Each point is reached from the start by the listed moves, each made once or not at all, plus a little noise. Say if it took an odd or an even number of moves. Then give how often each move was made.
In the rows, 128 means zero.

Moves:
(1): [182 119 128 121 143 120]
(2): [151 174 131 149 136 128]
(3): [129 114 186 137 130 128]
Start: [134 109 111 103 128 134]
Points:
[188 101 111  97 145 126] -> odd (1, 0, 0)
[136  96 170 112 130 134] -> odd (0, 0, 1)
[210 146 113 116 151 126] -> even (1, 1, 0)
[157 154 113 124 136 134] -> odd (0, 1, 0)
[188  86 169 104 145 125] -> even (1, 0, 1)

Moves:
(1): [166 121 136 130 126 139 122 131 137 141 119]
(2): [140 173 141 134 125 126 150 131 121 115 127]
(3): [128 127 173 122 122 125 132 131 136 126 144]
(4): [125 124 128 183 114 132 129 129 145 132 131]
(5): [122 127 129 145 171 131 126 134 132 115 124]
(6): [120 131 131 126 123 160 131 127 129 122 132]
(7): [129 117 125 130 126 129 170 125 127 127 117]
(8): [131 129 125 127 124 126 128 188 126 135 114]
(9): [126 138 120 125 124 119 131 124 181 118 124]
(10): [122 138 123 124 134 127 134 125 142 170 129]
(11): [133 126 108 120 130 129 135 126 132 123 172]
Start: [156 117 106 128 113 139 127 118 146 131 119]
Points:
[152 173 112 146 144 162 151 123 199  89 116] -> even (0, 1, 0, 0, 1, 1, 0, 0, 1, 0, 0)
[180 122 160 113 107 178 135 120 179 180 132] -> even (1, 0, 1, 0, 0, 1, 0, 0, 0, 1, 0)
[192 160 158 197 133 141 198 123 241 155 109] -> even (1, 1, 1, 1, 1, 0, 1, 0, 1, 1, 0)
[167 155  91 180 104 140 208 118 173 155 154] -> odd (0, 1, 0, 1, 0, 0, 1, 0, 0, 1, 1)
[197 146 161 201 119 144 192 188 225 118  94] -> even (1, 1, 1, 1, 1, 0, 1, 1, 1, 0, 0)

Moves:
(1): [169 123 118 127 114 119 130 127 124 120 133 120 130 124 129 128 121 131
 144 126 136 134]
(2): [140 175 120 133 129 129 120 115 123 131 132 130 133 122 131 123 134 124
 127 124 118 121]
(3): [137 128 166 133 135 123 127 117 122 132 132 127 119 124 118 128 130 130
 134 129 128 128]
(4): [131 123 131 169 139 138 126 132 140 119 133 133 121 134 133 125 121 122
 133 130 123 127]
(5): [133 126 126 116 168 133 123 130 124 125 134 124 123 139 130 128 120 128
 127 132 133 141]
(6): [130 135 134 115 115 178 116 132 130 129 129 145 140 125 117 118 119 143
 133 124 126 132]
(7): [128 136 136 133 134 140 185 131 136 116 117 120 130 116 124 115 129 137
 118 137 125 136]
(8): [131 136 136 131 132 120 128 165 130 144 124 127 135 135 130 119 129 122
 135 131 134 128]
(9): [134 128 134 116 131 128 128 121 164 141 123 132 131 128 129 127 129 119
 126 121 125 135]
(10): [127 118 112 138 124 139 147 118 110 183 131 127 133 141 127 129 128 131
 137 113 114 140]
(11): [128 125 132 130 123 119 135 139 124 134 175 129 136 121 145 144 127 132
 117 127 135 137]
(12): [136 127 125 127 124 123 133 127 123 128 120 164 117 121 124 134 125 115
 127 140 133 131]
(13): [124 124 129 131 134 129 133 117 129 128 126 142 176 137 132 131 137 128
 134 126 127 121]
(14): [121 134 135 124 118 116 139 124 127 120 135 136 123 169 128 111 123 132
 130 128 131 131]
(15): [134 120 143 121 128 135 129 131 117 129 111 126 129 131 176 132 118 123
 117 111 122 115]
(16): [133 132 133 127 124 136 135 134 123 131 124 116 130 141 126 171 122 122
 116 129 127 115]
(17): [138 126 128 127 139 142 127 130 127 122 130 128 116 137 146 148 184 125
 133 141 129 129]
(18): [127 134 126 138 140 114 124 135 146 132 117 141 128 137 130 137 128 171
 134 130 131 124]
(19): [119 135 131 123 127 129 134 123 132 123 139 128 114 121 137 134 120 122
 167 130 126 121]
(20): [121 127 136 126 114 136 117 113 133 143 117 117 140 126 143 127 125 133
 126 189 125 125]
Start: [156 157 135 158 119 167 115 161 140 136 146 129  93  92 134 110 131 145
  93 150 127 110]
Points:
[186 209 138 161 145 177 109 163 181 152 130 136  92 118 153 180 185 162
  85 152 118  95] -> odd (0, 1, 0, 0, 0, 0, 0, 0, 1, 0, 0, 0, 0, 0, 0, 1, 1, 1, 0, 0)
[179 159 145 146 168 225 131 209 167 220 180 164 164 155 165 182 173 185
 111 143 121 132] -> even (0, 0, 0, 0, 1, 1, 0, 1, 1, 1, 1, 0, 1, 0, 0, 1, 1, 1, 0, 0)
[202 160 181 193 102 237 175 173 158 119 157 144 157 154 232 161 149 200
  94 215 129  97] -> even (1, 0, 0, 1, 0, 1, 1, 0, 0, 0, 1, 0, 1, 1, 1, 1, 1, 1, 0, 1)
[224 210 152 180 118 220 159 158 192 124 117 189  84  72 188 100  98 170
 135 143 109 110] -> even (1, 1, 0, 1, 0, 1, 1, 0, 1, 0, 0, 1, 0, 0, 1, 0, 0, 1, 1, 0)
[172 158 133 176 161 221 122 154 184 188 151 197  78 114 135 120  97 172
 150 147 115 137] -> even (0, 0, 0, 1, 1, 1, 0, 0, 1, 1, 0, 1, 0, 0, 0, 0, 0, 1, 1, 0)
[170 156 158 170 153 170 119 206 150 153 115 150 135 130 208 137 188 171
 104 151 129  90] -> odd (0, 0, 0, 0, 0, 0, 0, 1, 0, 0, 0, 0, 1, 0, 1, 0, 1, 1, 0, 0)
[233 198 172 144 140 245 187 128  94 177 136 163 129  99 169 143  96 142
 137 133 103 110] -> even (1, 1, 1, 0, 1, 1, 1, 0, 0, 1, 0, 1, 1, 0, 1, 1, 0, 0, 1, 0)
[211 146 160 168 115 159 143 189 114 200 214 119  80  95 169 137 177 146
 162 150 133 134] -> odd (1, 0, 1, 0, 0, 0, 0, 1, 0, 1, 1, 0, 0, 0, 0, 0, 1, 0, 1, 0)
[214 205 156 150 112 198 216 160 145 186 132 123 137 159 212 139 168 127
 138 132 100 102] -> even (1, 1, 0, 0, 0, 0, 1, 1, 1, 1, 0, 0, 1, 1, 1, 1, 1, 0, 1, 0)
[157 166 167 176 180 178 188 138 140 180 140 141 116 109 137 114 122 198
 149 155 117 126] -> odd (0, 0, 1, 0, 1, 0, 1, 0, 0, 1, 0, 0, 1, 0, 0, 0, 0, 1, 1, 0)

Moves:
(1): [148 125 123 131 123 125 128 134 145 118 121 124 116 143 127 137 126 128
 127 135 138 129 117 134 108 128]
(2): [127 156 132 123 130 131 131 134 134 113 128 152 157 158 129 114 117 130
 128 124 127 138 123 140 126 109]
(3): [140 125 145 130 139 120 124 142 134 138 126 124 141 116 132 126 130 133
 128 133 128 128 121 126 126 139]
(4): [129 132 124 156 122 131 118 138 122 154 125 142 122 131 130 134 131 127
 135 124 126 122 120 136 118 137]
(5): [136 127 133 131 162 156 100 128 124 110 123 134 121 139 130 133 129 141
 150 116 118 125 135 136 109 127]
(6): [132 120 137 120 108 160 132 144 125 139 126 132 128 127 119 132 124 129
 127 139 129 112 131 121 123 127]
(7): [126 146 126 157 136 130 164 113 134 118 115 103 120 134 127 111 134 131
 125 130 142 118 165 118 131 149]
(8): [131 101 116 112 126 118 141 182 104 115 130 141 138 124 118 123 134 123
 138 123 124 141 137 139 135 129]
(9): [114 120 106 114 131 146 136 138 168 144 126 132 132 133 134 134 152 140
 128 129 138 133 131 131 132 138]
(10): [148 126 121  99 140 130 142 118 124 160 130 129 121 150 121 120 116 135
 128 114 139 132 126 132 139 137]
(11): [141 119 157 121 132 138 140 132 146 129 175 139 107 151 122 137 121 120
 128 122 111 129 121 111 138 127]
(12): [131 111 118 120 114 124 137 123 130 125 116 166 131 120 124 134 112 141
 103 124 121 135 135 119 129 133]
(13): [148 119 121 136 136 122 126 120 125 129 148 124 155 131 108 126 138 125
 122 129 122 128 129 116 117 125]
(14): [118 117 155 131 127 128 128 119 114 129 116 133 133 155 136 143 134 123
 131 131 128 133 144 135 137 133]
(15): [130 112 127 136 117 137 152 120 119 115 146 128 140 131 170 120 129 143
 127 138 130 129 135 132 119 126]
(16): [147 139 129 136 142 117 149 119 135 132 133 125 137 116 131 163 128 125
 132 115 130 107 123 130 138 123]
(17): [135 137 134 122 125 127 127 118 112 119 127 131 117 121 129 120 157 128
 115 121 137 137 117 121 125 135]
(18): [117 138 124 115 116 109 129 137 123 137 143 125 123 131 127 126 138 173
 103 149 128 101 152 136 129 136]
(19): [124 125 135 125 119 129 120 110 132 131 137 147 120 125 118 113 134 131
 163 128 149 120 138 137 132 126]
(20): [118 131 128 121 157 126 142 119 130 141 132 141 125 114 134 134 139 110
 112 177 127 131 147 120 120 126]
(21): [121 123 127 133 136 132 128 129 127 121 132 123 127 122 117 128 121 133
 107 126 156 137 118 143 135 128]
(22): [139 143 130 140 112 144 126 132 133 134 132 121 123 122 130 144 126 153
 129 135 133 172 150 137 125 126]
(23): [140 139 126 125 131 132 103 131 144 151 129 117 123 115 146 128 125 112
 112 109 147 127 156 137 121 126]
(24): [135 117 133 131 130 131 139 116 129 136 120 125 116 130 121 116 133 123
 124 124 112 120 135 158 139 124]
Start: [116 130 125 117 137 125 135 150 145 127 123 126 144 101 126 120 123 147
 105 157 125 150  96 155 157 143]
Points:
[138 101 151  50 179 129 146 174 121 155 143 226 182 142 175  98 126 206
  92 187 155 154 211 210 142 153] -> even (0, 1, 1, 0, 1, 0, 0, 1, 0, 1, 0, 1, 0, 1, 1, 0, 0, 1, 1, 1, 0, 0, 1, 0)
[153  87 153  79 215 164 210 123 195 162 182 146 105 179 161 177 154 205
  66 197 147 120 145 219 162 160] -> even (1, 0, 0, 0, 1, 0, 0, 0, 1, 1, 1, 0, 0, 1, 1, 1, 0, 1, 0, 1, 1, 0, 0, 1)
[133  39 155 115 144 191 175 186 167 197 200 184 145 124 135 124 175 121
  93 193 160 148 175 207 158 152] -> odd (0, 0, 0, 1, 0, 1, 0, 1, 1, 0, 1, 0, 1, 1, 1, 0, 0, 0, 1, 1, 1, 0, 1, 1)
[191  98 148 123 141 127 208 203 151  98 210 187 221 113 127 156 101 192
  69 145 125 213 106 169 164 130] -> even (0, 1, 1, 0, 0, 0, 0, 1, 0, 0, 1, 1, 1, 0, 1, 1, 0, 0, 0, 0, 1, 1, 0, 0)
[158 141 155 131 105 142 158 154 139 131  92 207 161 148 128 175 130 152
  80 146 136 138  83 167 136 145] -> even (1, 1, 0, 1, 0, 1, 0, 0, 0, 0, 0, 1, 0, 1, 0, 1, 1, 0, 0, 0, 0, 0, 0, 0)
[211 166 176  91 181 180 189 205 154 159 173 125 123 135 104 121 136 216
  59 116 167 155 187 222 174 165] -> odd (0, 1, 1, 0, 1, 1, 1, 1, 0, 1, 1, 0, 0, 0, 0, 1, 1, 1, 0, 0, 1, 1, 1, 1)
[170 136 165 120 146 117 197 133 135 173 214 172 188 204 148 151 124 196
  86 151 115 117 117 172 166 146] -> odd (0, 1, 0, 1, 0, 0, 0, 0, 0, 1, 1, 0, 1, 1, 1, 1, 0, 1, 0, 0, 0, 0, 0, 0)
[151 136 123 102 126 171 195 164 171 131 129 142 146 170 162  91 165 193
  99 134 249 233 190 226 156 168] -> odd (1, 1, 0, 0, 0, 0, 1, 1, 1, 1, 0, 0, 0, 1, 1, 0, 1, 0, 1, 0, 1, 1, 1, 0)
[161 168 131 146 133 144 180 119 167 100 114 109 136 136 181  71 148 145
  66 142 162 152 150 199 128 145] -> odd (1, 1, 0, 0, 0, 0, 1, 0, 0, 0, 0, 0, 0, 0, 1, 0, 1, 0, 0, 0, 0, 0, 1, 1)

Moves:
(1): [165 137 123 129 130 122 125 129 114 124 128 135 120 121 135 119 148 129
 122 128 133 137 133 126 129 132 147]
(2): [120 164 113 137 140 124 130 132 136 139 119 131 115 129 123 125 120 128
 128 124 135 115 124 115 123 136 137]
(3): [133 129 161 129 127 137 127 124 135 133 124 130 123 125 130 129 132 135
 119 115 133 120 123 120 124 139 124]
(4): [128 127 128 171 124 123 146 113 137  97 135 136 124 142 134 139 129 138
 124 124 140 132 127 139 118 125 123]
(5): [124 118 129 111 184 131 122 120 125 110 122 119 126 120 117 127 106 116
 120 149 119 115 137 124 120 133 131]
(6): [119 127 119 125 131 169 123 132 140 116 122 142 134 120 123 134 129 130
 131 137 129 125 122 134 131 116 145]
(7): [122 132 124 123 127 132 154 126 121 127 148 138 128 125 136 130 126 127
 130 134 120 126 135 123 113 118 135]
(8): [131 119 127 144 141 127 133 164 116 144 124 130 129 129 130 140 133 125
 146 129 123 114 135 128 116 122 121]
(9): [130 115 120 121 138 121 141 141 173 117 105 149 137 121 111 133 122 115
 117  97 135 130 132 129 127 134 148]
(10): [134 111 131 147 127 122 131 100 126 176 144 134 141 121 103 124 147 116
 126 127 153 129 126 118 131 117 134]
(11): [134 135 122 129 139 124 111 122 138 140 154 144 133 139 134 128 126 144
 129 133 128 131 131 136 129 120 120]
(12): [124 122 139 131 133 121 126 131 104 122 124 145 138 128 127 117 132 122
 126 137 128 126 116 132 135 128 143]
(13): [137 130 128 124 144 132 139 120 115 119 129 113 156 129 124 127 134 126
 120 119 124 119 116 127 118 121 130]
(14): [122 129 129 122 133 133 124 126 123 128 119 125 130 163 135 135 132 126
 129 128 130 140 146 119 121 129 134]
(15): [129 127 117 131 142 120 141 115 127 142 112 128 131  97 172 141 117 130
 138 103 114 129 134 125 137 100 129]
(16): [132 127 125 126 131 125 126 133 125 133 132 134 137 131 133 168 128 116
 121 147 123 122 123 130 137 112 122]
(17): [114 137 118 122 127 125 130 122 130 117 127 134 119 123 130 139 165 128
 138 123 132 127 136 136 117 141 131]
(18): [113 138 124 133 125 132 148 111 135 147 120 119 132 133 121 145 117 179
 128 140 123 131 128 145 127 136 146]
(19): [153 139 143 135 124 127 128 124 140 136 122 124 126 139 115 129 124 120
 172 125 116 141 113 123 141 110 144]
(20): [120 126 118 141 118 122 140 140 144 127 130 118 144 135 148 119 153 125
 128 156 117 123 114 110 122 142 129]
(21): [125 120 127 113 129 122 137 123 122 118 133 121 142 130 135 126 122 126
 148 134 163 125 129 140 143 139 117]
(22): [129 142 135 133 139 125 129 139 127 129 128 130 127 129 131 125 125 124
 123 133 142 161 126 134 122 118 125]
(23): [135 133 133 127 119 119 123 123 132 126 123 131 143 123 120 128 122 130
 132 131 130 123 153 133 117 135 119]
(24): [143 128 134 134 120 128 135 122 146 139 128 110 123 131 143 112 120 117
 123 134 113 116 130 177 127 125 129]
Start: [127 126 146 157 138 140 126 121  90 149 129 156 116 151 110 132 103 128
 107 102 130 129 132 147 130 127 149]
Points:
[124  99 139 134 249 162 159  95 101 144 160 212 197 131  75 122  94  95
  96 122 191 136 123 164 117  94 197] -> even (0, 0, 0, 0, 1, 1, 1, 0, 1, 1, 1, 1, 1, 0, 0, 0, 0, 0, 0, 0, 1, 1, 0, 0)
[130 131 127 138 210 161 143 137 175 135 134 188 174 181 135 164  84  91
  81 172 108 134 172 190  89 101 176] -> odd (0, 0, 0, 0, 1, 1, 1, 0, 1, 0, 1, 0, 0, 1, 0, 1, 0, 0, 0, 1, 0, 1, 1, 1)
[212 139 155 167 158 108 138 124 133 153 118 174 195 201 129 141 135  89
 120 127  99 131 130 181 124 106 205] -> odd (1, 0, 0, 0, 0, 0, 0, 0, 1, 0, 1, 1, 1, 1, 0, 1, 0, 0, 1, 1, 0, 0, 1, 1)
[140 150 159 141 230 112 177  80 168 149  92 152 190 130 138 163 106 163
 155  95 144 141 141 163 110 133 179] -> odd (0, 0, 1, 0, 1, 0, 0, 0, 1, 0, 1, 0, 1, 0, 1, 0, 1, 1, 1, 1, 1, 1, 1, 0)
[114 118 143 226 240 118 187  83  63 208 160 197 143 132 132 167  83 172
 115 126 137 145 147 171  94  63 176] -> even (0, 0, 0, 1, 1, 0, 1, 1, 0, 1, 1, 1, 0, 0, 1, 0, 0, 1, 0, 0, 0, 1, 0, 0)

Moves:
(1): [160 133 142 116 121 138 147 126 135 128 117 120 132 141 103 147 117 138
 118 117 146 102 110 132 127 164]
(2): [131 171 155 111 105 131 137 122 128 137 130 139 115 126 155 149  90 102
 128 146 146 126 149 137 132 130]
(3): [148 115 153 144 136  97 149 126 144 152 128 126 134 142 136 136 129 160
 142 127 139 143 143 167 100 129]
(4): [124 135 118 166 112 112 139 140 117 119 133 116 127 147 132 124 114 145
 112 125 128 124 138 103 127 113]
(5): [125 156 107 130 157 125 154 118 140 127 111 115 145 134 131 146 126 130
 114 122 116 140 119 127 123 115]
(6): [131 113 159 146 136 167 145 144 121 135 121 131 107 131 108 125 118 108
  93 145 106 148 140 120 104 109]
(7): [121 113 127 109 104 111 168 103 120 104 125 128 127 150 150 121 137 139
 109 122 127 136 122 107 124 115]
(8): [142 134 125 121 117 115 138 161 139 112 129 136 117 122 145 125 144 129
 120 116 114 114 138 133 133 116]
(9): [ 88 118 145 123 137 115 114 123 199 112 132 157 117 132  91 142 143 156
 143 154 118 120 143 112 114 118]
(10): [129 111 105 128 116 121 142 126 132 149 133 119 134 111 123 122 121 119
 131 156 118 120 115 130 136 124]
(11): [149 136 123 113 104 143 119 129 149 125 172 112 129 139 124 136 131 147
  96 124 123 144 128 131 101 142]
(12): [121 138 127 136 145 131 149 143 127 127 130 162 134 131 126 115 130 134
 133 127 139 128 128 116 126 134]
(13): [132 120 130 131 118 142 132 146 149 109 124 115 159 124 130 117 130 110
 139 127 124 113 141 130 119 131]
(14): [119 131 114 121 141 110 106 123 128 134 129 137 118 154 110 122 122 122
 126 114 103 125 142 117 112 139]
(15): [144 134 114 130 131 143 123 110 142 135 123 134 113 122 149 148 140 136
 113 149 129 116 142 124 137 135]
(16): [127 113 127 139 112 118 135 147  99 133 106 155 155 125 111 182 154 111
 123 132 104  92 125 119  96 146]
(17): [128 158 127 127 127 131 126 128 104 152 145 105 141 134 101 108 165 133
 133 123 124 120 141 136 132 144]
(18): [118 166 135 117 122 147 121 123 136 138 115 124 157 110 131 119 108 179
 136 118 122 117 136 133 124 111]
(19): [144 139 124 123 130 147 145 135 126 128 135 141 111 128 131 126 120 122
 162 135 121 116 119 128 112 126]
(20): [136 128 142 115 123 124 129 149 117 100 131 135 124 146 111 115 137 139
 134 172 116 149 142 124 133 136]
(21): [124 116 125 110 133 142 119 151 135 136 125 125 121 150 120 131 118 136
 121 124 155 117 126 128 129 114]
(22): [134 146 112 126  78 148 114 130 157 141 129 144 132 154 125 127 142 126
 143 109 127 186 136 133 137 137]
(23): [128 118 130 128 138 141 131 112 108 118 136 123 107 121 114 143 104 131
 132 105 127 136 170 142 112 130]
(24): [ 94 124 135 147 116 151 139 105 123 117 135 139 127 136 140 115 140 144
 121 122 119 124 109 166 139 129]
Start: [132 140 132 142 132 130  92 137 131  87 120 127  99 123 131 107 142 129
 103 155 142 142 127 133 151 125]
Points:
[170 175  95 145  30  98 191 151 241 108 149 125 168 249  41 169 197 197
 100 151  68 130 160 111  18 171] -> even (1, 0, 1, 1, 1, 0, 1, 0, 1, 1, 1, 0, 1, 1, 0, 1, 1, 0, 1, 0, 0, 1, 0, 0)
[162 183 130 157  66 183 124 223 103 100 155 107 152 162  35  90 159 156
  77 219  23 100 183  93  38 137] -> odd (0, 0, 0, 1, 0, 1, 0, 0, 0, 1, 1, 0, 1, 1, 0, 1, 1, 1, 1, 1, 0, 0, 0, 0)
[ 72 153  82 159  77 144 117 194 238  82 150 220  56 209  94  74 157 181
 132 159 102 138 145 119 134  99] -> even (0, 0, 0, 1, 0, 0, 0, 1, 1, 1, 0, 1, 0, 1, 0, 0, 0, 0, 1, 0, 1, 1, 0, 1)

Moves:
(1): [106 122 125 135 148 117 131 121 141 123 124 126 121 123 135 136 113 119
 132 137 120 127 126 115 133]
(2): [120 133 126 116 136 114 123 142 124 112 128 128 127 125 119 126 123 119
 129 120 125 120 116 136 134]
(3): [121 114 116 134 124 131 113 117 147 112 137 124 152 143 120 142 140 130
 145 127 124 137 109 133 111]
(4): [143 109 122 128 129 128 133 108 143 146 104 137 122 145 143 117 132 123
 140 114 134 122 134 140 141]
(5): [140 120 123 144 139 132 166 128 128 129 127 160 123 152 136 117 129 123
 108 121 121 111 123 127 119]
(6): [121 121 124 156 114 125 126 111 126 117 129 110 126 114 107 130 106 126
 135 126 129 136 140 137 147]
(7): [129 118 132 132 128 120 120 127 133 133 120 122 119 145 123 119 129 131
 128 142 147 139 106 125 133]
(8): [130 119 154 130 128 111 104 134 131 129 113 127 131 154 103 151 128 105
 149 125 142 126 139 125 127]
(9): [138 143 121 126 122 114 134 127 171 120 147 124 136 114 111 129 113 120
 136 141 113 133 122 111 125]
(10): [136 129 132 107 123 153 135 154 118 117 138 123 121 141 119 137 130 132
 140 104 115 129 141 115 125]
(11): [116 129 137 127 122 133 138 152 122 130 109 135 120 122 126 138 114 115
 128 137 129 141 139 144 118]
(12): [129 124 112 131 152 113 120 155 127 150 115 140 124 154 142 137 148 128
 134 136 142 153 113 128 142]
(13): [119  93 118 108 134 118 117 137 119 134 134 125 125 160 118 129 131 128
 120 144 124 134 136 129 141]
(14): [123 125 141 122 111 122 136 135 120 110 130 155 133 121 119 141 144 121
 154 136 138 126 132 119 130]
(15): [128 119 137 131 130 137 125 144 131 129 143 136 114 122 126 132 139 110
 127 129 118 118 130 127 124]
(16): [138 123 119 130 137 124 125 130 143 133 135 133 133 136 152 117 125 128
 127 125 159 127 127 135 113]
(17): [124 115 135 123 140 126 128 126 134 132 128 122 141 123 137 118 154 129
 134 136 134 118 126 142 137]
(18): [128 128 132 110 153 147 111 139 126 136 154 158 124 144 104 125 134 135
 152 112 131 141 127 143 131]
(19): [ 99 125 142 113 118 130 120 154 125 138 131 151 134 135 129 115 116 130
 126 119 130 139 125 125 138]
(20): [125 128 127 129 123 120 135 105 123 130 125 113 137 115 140 113 128 112
 139 131 125 129 127 125 118]
(21): [111 136 129 126 124 127 146 116 132 138 129 121 126 127 139 118 130 123
 115 127 133 108 134 125 125]
(22): [123 144 115 144 125 146 119 104 136 127 128 115 147 122 120 126 118 120
 132 141 111  98 124 130 138]
(23): [133 130 122 119 125 130 156 128 123 150 130 126 139 106 127 134 131 131
 132 121 139 117 109 126 134]
(24): [129 113 128 130 123 123 124 135 122 136 112 124 114 127 131 106 131 145
 133 124 129 125 135 127 130]
Start: [134 116 131 113 137 109 125 125 134 138 136 112 117 142 138 149 143 134
 145 158 147 127 108 123 121]
Points:
[141  52  85 123 166  89 185 108 171 173 118 107 146 203 179 108 184 105
 187 126 207 110  49 154 134] -> odd (0, 1, 1, 1, 1, 1, 1, 0, 0, 1, 0, 1, 0, 0, 0, 1, 1, 0, 0, 1, 1, 0, 1, 0)
[116  97  87 127 145  95 133  90 197 165 169 113 185 122 124 120 182 119
 249 177 189 112  69 142 140] -> odd (0, 0, 1, 0, 0, 1, 0, 0, 1, 0, 0, 1, 0, 1, 0, 1, 1, 1, 0, 1, 1, 1, 1, 1)
[136  93 130  61 194 102 108 201 204 160 198 138 150 192 101 178 204  89
 226 128 184 117  66 132 112] -> even (0, 1, 1, 0, 0, 0, 0, 1, 1, 1, 0, 1, 0, 0, 1, 1, 1, 1, 0, 0, 1, 0, 1, 0)
[ 96  28 119 102 153 118 151 141 158 139 121 162 125 225  79 160 126  81
 240 126 171  74 126 153 142] -> odd (1, 1, 1, 1, 1, 1, 0, 1, 0, 1, 1, 0, 1, 1, 0, 1, 0, 1, 0, 0, 1, 1, 1, 1)
[ 77  88 147 119 185  80 141 132 140 193 113 110 126 143 120 168 149  78
 215 166 189 144 110 154 152] -> even (1, 0, 0, 0, 0, 1, 0, 1, 0, 0, 1, 1, 0, 0, 0, 0, 1, 1, 0, 1, 1, 0, 1, 0)
